Every row gives one point. Each copy is the shape, with its points in the same order, turned, moved and blurred by noise. Say if it was mirrored as well.

Shape (5 x 2):
[[  1 -28]
 [ 59  24]
 [-10  60]
 [-37   7]
 [-13 -25]]
Copy 1:
[[ 20 -19]
 [ 78  25]
 [ 15  72]
 [-20  21]
 [  3 -19]]
Copy 1 is: only turned
Copy 2, 5 rows:
[[-44  -3]
 [-26  80]
 [ 46  23]
 [ 11 -15]
 [-26 -17]]
Copy 2 is: mirrored
Copy 3 (5 x 2):
[[-29  15]
 [ 50  20]
 [ 28 -56]
 [-29 -39]
 [-37   0]]
Copy 3 is: mirrored
Copy 4:
[[ -3 -21]
 [ 63  16]
 [ -1  67]
 [-37  17]
 [-16 -17]]
Copy 4 is: only turned

Shape:
[[-14 -36  43  22]
 [-13  -5 -20   9]
 [  0  -1 -23 -42]
 [ 32 -43  21  48]
 [-45  12 -39  -2]
 [-45  51  20 -66]
 [ 10 -84 -21  45]
 [-11   2   0  -4]
 [-21  39 -35  28]]
Copy 1:
[[ -27   18   10   44]
 [ -24  -27  -38   22]
 [   3  -56  -12   -1]
 [ -55   39  -12    4]
 [ -13  -60  -53   43]
 [  73  -58  -11   40]
 [-103   -1   -8   13]
 [  -4  -21  -25   20]
 [  -5  -27  -84   32]]
Copy 1 is: mirrored
Copy 2, 9 rows:
[[ 48 -31  12  31]
 [  2  17   6  -2]
 [-33  -2  20 -27]
 [ 80 -10  10 -16]
 [-23  40 -10  15]
 [-80 -35 -43   3]
 [ 75  26  61  10]
 [  2   0  -4   0]
 [ -2  47 -42  -7]]
Copy 2 is: mirrored
Copy 3, 9 rows:
[[-15  49  14  33]
 [ -7  -9  -2  16]
 [-25  -1 -36 -39]
 [ 23  52 -13  59]
 [-31 -48   3  -9]
 [-30   0  42 -89]
 [-18  29 -48  84]
 [ -3  -2   4  -6]
 [ 14 -47   8   5]]
Copy 3 is: mirrored

Shape (9 x 6):
[[ 11 -14 -25 -25  -4 -23]
 [ -9  34  19 -26 -23 -27]
 [ 12 -21 -26  -8 -80 -35]
 [-34 -13 -25 106 -24  27]
 [-33 -31   5  -6   6 -39]
 [ -7 -14  25 -51 -53 -33]
 [-32  -7  17 -22  -4  35]
 [-19  -6 -14 -47 -38   5]
 [107   6  20 -32 -19  -6]]
Copy 1:
[[ 41   8  -9 -12   9 -38]
 [ 48  12  58  -6 -29 -21]
 [ 18 -46   0 -21 -50 -49]
 [-85 -10  -8  21 -11  25]
 [ 29 -13  23  28  25 -34]
 [ 78 -43  40 -12 -24 -27]
 [ 36  -5  33 -22  29  26]
 [ 44 -16  22 -46  -1 -16]
 [ 99  29 -42  -7 -64   6]]
Copy 1 is: only turned
Copy 2:
[[-12 -54 -13  -7  13 -13]
 [  2 -14  26 -40   6  -6]
 [ 32 -68  -2 -31 -41 -42]
 [ 43 -13  27  96 -59  -1]
 [-28 -49   1 -10 -18  39]
 [ -8 -48 -11 -71 -33  -8]
 [-14  17 -29   0 -27  15]
 [-22 -24 -25 -34 -26 -31]
 [ 67 -36 -39 -44  72 -10]]
Copy 2 is: only turned
Copy 3, 9 rows:
[[ -8   6 -16 -51  30 -17]
 [  3  35  42 -14  40 -12]
 [-74  23  -8 -36  49   6]
 [-55 -10 -72  49 -28 -39]
 [-22  18   9 -43  -2 -54]
 [-38  26  54 -47  30   6]
 [  8  25  12 -21 -32   6]
 [-10  40   9 -44   6  20]
 [ 25 -58  18 -35  92  31]]
Copy 3 is: mirrored
